Every row gives one point. A path goes straight from each point to the next, and from the last back to the first. The post is the endless flat space through its rows: a point in 2 columns, a line in 3, a plane in 4, and so on, so that a path can go around it. How many times does the path go around the post? Going back the other way cancels.

Post, 2 rows:
[[  7 -51  44]
 [ -2  40 -32]]
Path (28 x 3):
[[ 64  48  20]
 [ 31 -11 -87]
 [-28 -40 -58]
 [-42 -63  23]
 [-58 -80  39]
 [-21 -36 -73]
 [ 54  -1 -16]
 [ 67  23 -27]
 [  5 -10 -23]
 [-12 -70  15]
 [-22 -49  38]
 [  0 -20  78]
 [-29  72 -60]
 [ -9 -38  57]
 [ 15  90  16]
 [ -1  51  37]
 [-60  11  26]
 [-68  -1 -16]
 [-24  52  49]
 [-55 -30  36]
 [-25 -19  -8]
 [-27 -24  92]
 [ 30  52  30]
 [ 42 -23  20]
 [ 16 -33 -69]
 [-19   0 -28]
 [-34 -48  92]
 [  1  10  52]]
Times around: 2

Post:
[[-15   0 -12  26]
 [-41 -11 -44  37]
 [ 69  22   4  50]]
Path (30 x 4):
[[ -33   -1  -63   32]
 [ -16   63   25  -29]
 [   2   16  -38   85]
 [  -4  -10   10   45]
 [  15  -15  -21   30]
 [ -56  -18  -34   -2]
 [  42  -26    3   49]
 [-106  -47    6   63]
 [  15   -2   -7   80]
 [ -43  -51  -41   65]
 [ -26  -37    3  -27]
 [  84   20  -65   65]
 [  27  -18   -6   31]
 [  43  -39   -8   89]
 [  30   -5  -10   23]
 [ -23   18  -44  -40]
 [ -15   48  -60   26]
 [ -13   15  -41   66]
 [ -74   37   30   -8]
 [ -14   34  -33   19]
 [  42   34   -9   77]
 [ -19  -12  -15   45]
 [  -4    8   19   38]
 [ -40   26  -36   59]
 [ -58   41    5   17]
 [  16   -9   -5  121]
 [  48  -24    1   73]
 [  31  -28   14    5]
 [  10   20  -84    5]
 [  56   71    8    0]]
Times around: 2

Post:
[[-30 -28  42 -16  14  15   5  58]
 [-14   8  -5  11  -6  -9 -13   8]
 [ -5  42  28  19  21 -21  -1 -66]
 [ 39 -57 -15 -43  19  45 -15  23]
 [-10 -38  66  22  -6 -14  -9  62]
 [ -5  18  -4  12   7   6 -86 -56]
 [ 39  52   4 -37  25 -10  -1 -21]]
Path (24 x 8):
[[  46   -9   23   30    9   18 -111  -15]
 [ -21  -27   21    3  -29   69 -112  -43]
 [ -55   52  -36   11    1  -17   -7  -65]
 [  30  -18   38  -31   76  -14  -22   26]
 [ -15  -32   40   48   10    3   -2   36]
 [  31   -2  121   32   28   43  -13  -89]
 [ -91  -24   42  -22  -22   38  -56  -26]
 [  65  -10   29  -49   14  -33  -74   34]
 [ -15    1    2  -27   42   27  -16   45]
 [ -29   70   30  -23    1   24   33   32]
 [   4   18   75   -5  -15  -39   -8   54]
 [  -1   10    5  -18   -3  -35  -42  -24]
 [  -7  -48  -12   26    8    9   -7   21]
 [ -69    4  -17  -20   44  -10    7   12]
 [  55  -81    4   22  -32    6   -9   -8]
 [  48  -34  -35   33  -32   29  -72  -41]
 [  48   17    7   -5   31    7  -12    5]
 [ -85  -17   62   32   39   -4   17    8]
 [  37  -18   22  -50   44    9  -60  -24]
 [ -90   10   45   79   27  -40   -5  -15]
 [   0  -22  -29    9    3   59  -35   34]
 [   8  -45   54    7  -21   16  -15  -29]
 [ -32   -8  -78  -25   10  -10   45  -26]
 [ -38   24   18  -32   60  -11    6   22]]
Times around: 3

Post:
[[-21   7  18  -3  33 -31  16  -7  19  30  52]
 [-32 -21  -4 -25 -53  48 -49  25 -43  13   7]
 [ 39  24   6  23  -2  25   7   9   2   3  -3]
 [ 15   5  -8   9  23  -4  35  13   3 -29 -10]
 [ -1   1 -26  -8  12  33   1   3  12   2 -35]
 [-11 -26   4   5 -12 -36   2 -39  31 -18  16]
 [  6  30 -27  -7  -9  -3  18   5  21 -24  -2]
 [-27  16  -3  23   1 -24 -11 -13 -11  -3   3]
 [ 52   8 -12  -6 -11  -3  34 -15 -15  -1 -21]
 [ 10  34 -14 -13  16  39  15 -18   1 -21 -15]]
Path (25 x 11):
[[ 10  21  17   5  10  35 -27  47  32  29  71]
 [-12 121 -24  70  36  42 -10  24   3 -87 -69]
 [-22  38  20 -33 -23   5  38 -55 -16   1  22]
 [-22  29  28  51  32 -24  -9  25  -6   3 -21]
 [ -2  30  29 -17 -19 -20 -14  34 -29   8  21]
 [  8  21   6 -34 -29  16  37 -31 -26  26   1]
 [ 27  69 -13  23  20  80   5 -41  13  -6   1]
 [ 72  55 -34   0 -17   3   9 -20 -10  -1  10]
 [-50  34  -3  -8  18 -38 -17   4  17 -10  32]
 [ 25  45 -11 -37 -58 -37  45  25 -57  14  -4]
 [ 33  71   5 -22 -48 -16  16  58 -36  30  23]
 [-80 -30   3 -25   5 -50  16 -37 -10 -36  19]
 [ 31  -2 -25  22   2   8  27   7  -6   0 -11]
 [ 75 -21 -22  -2 -16 -15  27 -45 -44 -15 -49]
 [ 22 -21 -15 -61 -13  -1   8 -20   2 -23 -50]
 [ -1  20   8  -6  24   3   4 -13   5  -2   4]
 [-11  30 -41 -33 -25   4 -32 -71  52   9 -14]
 [ -8  -2  28  59   9 -41 -39  19  17 -49 -15]
 [-56  30   3 -23  15  -6  22  33  10  12  44]
 [ 97  29  32 -23  -4   5  61  -3 -29  23 -14]
 [-15 -39 -17 -23  -6 -30  -1 -14  70 -20 -27]
 [-18 113  -2  29  27  63  29  -7   1 -17 -24]
 [ 24   5  16  24 -23 -19  31  25  10   6  64]
 [ 21   4 -26  10  23  17 -22  20  33   0  15]
 [  3  44  -6  34  52  13 -13   8  23 -51  10]]
Times around: 3

Post (13 x 14):
[[-15 -25 -10 -20   6 -46 -28 -42  29 -16  24  41  -6  16]
 [ 38   5 -50  -5 -11  -4  19 -49 -19 -26  -7 -15 -28  -7]
 [  6  -7  29  -4 -35 -30 -19 -24  31   8  22  -2 -62 -19]
 [-20  -6 -30  61  -8   4 -13 -48  31 -48  24 -38  28  24]
 [-35 -13  38  35   6  36   9  95 -31 -12  -4 -25  25  -5]
 [ 13 -34   2 -11   4 -12  -2 -24 121   2  25 -21  11  12]
 [ 14 -60  30  26 -23 -15  14  31  24  11 -24 -12 -18 -11]
 [ 14 -66  -2 -22  -9  49  24 -55   5  15  13 -25 -80 -22]
 [ -7 -14  11 -27  30  32 -22 -47  -9  17 -41  66 -51  23]
 [  9 -17  42 -12   8  -9  10  31 -28  44 -16  -5  19 -15]
 [ 11 -19 -32 -34 -20 -65 -83 -17  12   3   7 -30 -18   1]
 [  1 -64  51 -83   7 100  30   2 -39 -13 -68  10  -7  23]
 [ 37 -44  16  14  -9  50 -36 -29  15 -14  49  20 -34  11]]
Path:
[[ -37  -38  -28  -11  -22  -22   33    6   42  -31   -3  -68   26  -23]
 [  -6  -48   51  -37   38   27   77  -36   51   58  -36   -3  -74  -69]
 [  49  -21  -11  -96  -34  -36   -2  -97  -97  -55   17   29  -57  -11]
 [ -13   -5  -83  -12  -11   28   16  -84   -9  -60   27  -87    7   30]
 [  56   -7    2   60  -46  -10  -90    6   27    0  -27   71  -64   68]
 [  38  -31  -11  -24   20  -34   -9  -56   10   -5   -9   34  -68   24]
 [ -32   -7   43  -40   15  -95  -25   10  -32  -19  -55   94  -41  -16]
 [  -2   28   23  -36    9  -90  -17  -16   -6   20  -58   99  -16  -19]
 [ -47  -58    0   -8  -27   54   34   28  -49  -19   12  -20   48  -13]
 [   3  -15   22  -24  -27   29   14  -43  -19  -11   45  -42   17  -36]
 [ -24  -24   13  -34    5   23  -39   26   -7   23  -64  -38   -6   -4]
 [ -22  -34   24   50  -64    3    8   20   45   14   21  -28  -11    0]
 [  72  -68  -13  -50    8    4   54  -51   50   50  -16  -40   43   15]
 [  15  -50  -18  -51   38  -27  -13  -13   32   40   49  -66  -47  -11]
 [   0  -73   42  -40    2   -5  -27  -23  -37    5   -1  -36  -15  -26]
 [ -54   -9   20   58    8   19  -91   80  -53   27    9  -70   62  -15]
 [  16   75  -80  -23  -22   31  -46  -68  -34  -83   20   11   61   56]
 [ -25    1   53   38  -36   27  -13   35   13  -54   -9  -11   13  -11]
 [  25  -68    4  -63   38  -27  -47    1   39   32  -11   32  -66  -34]
 [  20   20   -2   39  -48   65  -65  -35    1  -29   82  -38  -10  -16]
 [ -25   26  -64  -27  -52  -29  -39  -80   40   33   40  -46  -52   -3]
 [ -16  -11  -17  -29  -17  -10   22  -18  -48  -39  -12   18  -18   22]
 [ -34  -76   49  -14  -48   56    2   14  -48    9   50  -30  -42  -26]
 [   3  -30    7  -24   10   15   11   -4   86  -15  -32  -51   13  -39]
 [  36  -66   39   33    1    3 -104    2  -28  -42  -11   56   37   46]
 [ -37  -22   26    0    4    3  -57   58   -5  -11  -12   24  -38  -25]]
Times around: 1

Post:
[[ 23   8 -41   9   0  49  17   5   2 -10 -24 -23  25 -13  43  13  29  -2]
 [-26   4  36  50   0 -12  -8 -44  -1   9  51 -19  -3  37  -6  15  19  15]
 [-40 -21   0  15  17   5  33  39  34  -4  17  31 -11 -21   1  31 -38 -28]
 [-28  19 -53  37   6   9  36  44  29 -19 -18 -50  -3  22 -14  10  28  -3]
 [ -8   8  10   7  23  42  -8 -20   8 -26 -18  22  22  15  11   9  17 -12]
 [ -3 -31  -4 -13  28 -20  45  -8  45  -3   4  -8  44  35  27  41  76  11]
 [ 35   2  23 -32  -9   4 -35 -14   4 -13 -35   4  40   5  13  21  12   2]
 [-23 -35  26 -47 -27 -11 -10 -60 -12  -8 -11  10  19  11  28  12  -7 -25]
 [-84 -10 -14  34  57  17  21  13   9  30 -17  -3   8  14 -10   1 -10   2]
 [-15 -20  28  -7  37 -18  16 -27 -13  28  -6  -7  17   6  -9  -7  47  -7]
 [ 14 -18 -21 -14   5 -11 -19  -4  14  14  -2  18 -14  -8 -12  -1  13  13]
 [-40  22  14   9  22  32  37  58   7  19 -38  -1 -18  21   8  -7  -3   6]
 [  0   1 -46 -64  86 -24   0  15   8  26 -14  -9 -18 -16  -2  11  64  36]
 [-16  18  48  -7  21  10   9 -61  16  45 -11   7 -27  21  -9  -9 -39 -24]
 [ -7 -28  -8 -28  30  37  -3  37   7 -26 -12   3  46  40   1  18 -10 -12]
 [ -2  30   3  -9  32 -59  21 -59 -12   7   6  18  16   5  39  -5  23  -6]
 [-38   0 -11  28  38   7  13  32  19  57  12  26 -36  10  23  26 -12 -44]]
Path:
[[-39  34  30  23  79 -28  56  21  52  35  -6  19  20  22 -14  -1 -20 -35]
 [ 65  28  42 -52 -26  19 -64 -44 -30   0 -48  -3 -24 -23  72  -8  87  -9]
 [ 19 -23  41 -20  41  54  -6  56   4  -1 -23  28   4  16  14  41 -50 -32]
 [-36  -8 -18 -16 121 -26  15   5 -26   1  -7  11  17  50   9   3  15 -32]
 [  0   1  13  36  11 -15  -2   2  -6 -22  46  -8  59  66  25   8 -39 -31]
 [-10 -29  13   0   7  65   9   7  -6   1  38  -5  25 -45  36   8  27  16]
 [-79   1  38   0  18 -54   8 -62   1  27  43 -11  -7   9  -5  46  35  22]
 [ -7   8 -17  25   3  -5  19 -27   8  14   7  27  -2 -15  -5  19  83 -15]
 [-52  -9 -19  22  31   0 -15   8  52   4  -3  -8  19 -27 -22  30  13  -4]
 [ 22   8 -61 -24  54  -4  24  31  52  13 -48 -74  19  36 -21  -3  52 -19]
 [ 13 -73  -9  -8  65  22  32  19 -34  -8 -32  12  44   0  24   8  39 -88]
 [-90 -34   7 -31  11 -32  -9  11  -1 -13  -6 -46 -30 -15 -24  -7  61  35]
 [ -1  -4 -12 -25  70  64   8  36  54  15  -9  18  19 -19  -7  19 -21 -28]
 [-52  25  24 -32  41  -2  10 -26   7 -19 -11  39  16  -2  -5 -15   7  21]
 [-31 -21   3   3 -18  -8  35  41  61  -5  28  30 -22  16  16   6 -15  -2]
 [ 10  -9  -5 -29  12   0  -9  13  14  40 -38  29 -57 -28  -4 -28   4  14]
 [ 13 -22 -39   1  42  -3  38   3  12 -51 -22 -58  34  -3  26  30  60 -19]
 [  1  -9  -5 -17  31  43 -39 -16  -9   0   8 -22  20  58  55   2  31 -23]
 [-40 -46 -48 -37  -7   4  34  23  12  -7  20 -58   6  -9  -8 -14  93   4]
 [ 28   8 -22 -49  30 -31  34 -19  -7  33  -3 -34  13 -33  11  18  91  33]
 [  5  -4  16 -21 -40  68  -5   4 -31   0 -16  -4  43 -18  55   3   9 -61]
 [-15   7   7  -9  13 -47  94 -51  24 -11  51 -37  -1  32  28 -11  11 -18]
 [ 10 -17  -8 -12   2  28 -16  17  -5  16   6 -51  24  26  24  19  14   7]
 [  0  53  12  14  44  38   6  12 -10  33 -35  42  27 -17  22 -40  -3 -18]
 [ -7 -10 -40 -28  -3  34 -14  -6 -54 -16  -6  -4  17  -9  19  36  11 -39]
 [-35 -43  14 -44  16 113 -26  -9 -11   3   8   8  47  46  17  36 -25  -5]]
Times around: 0
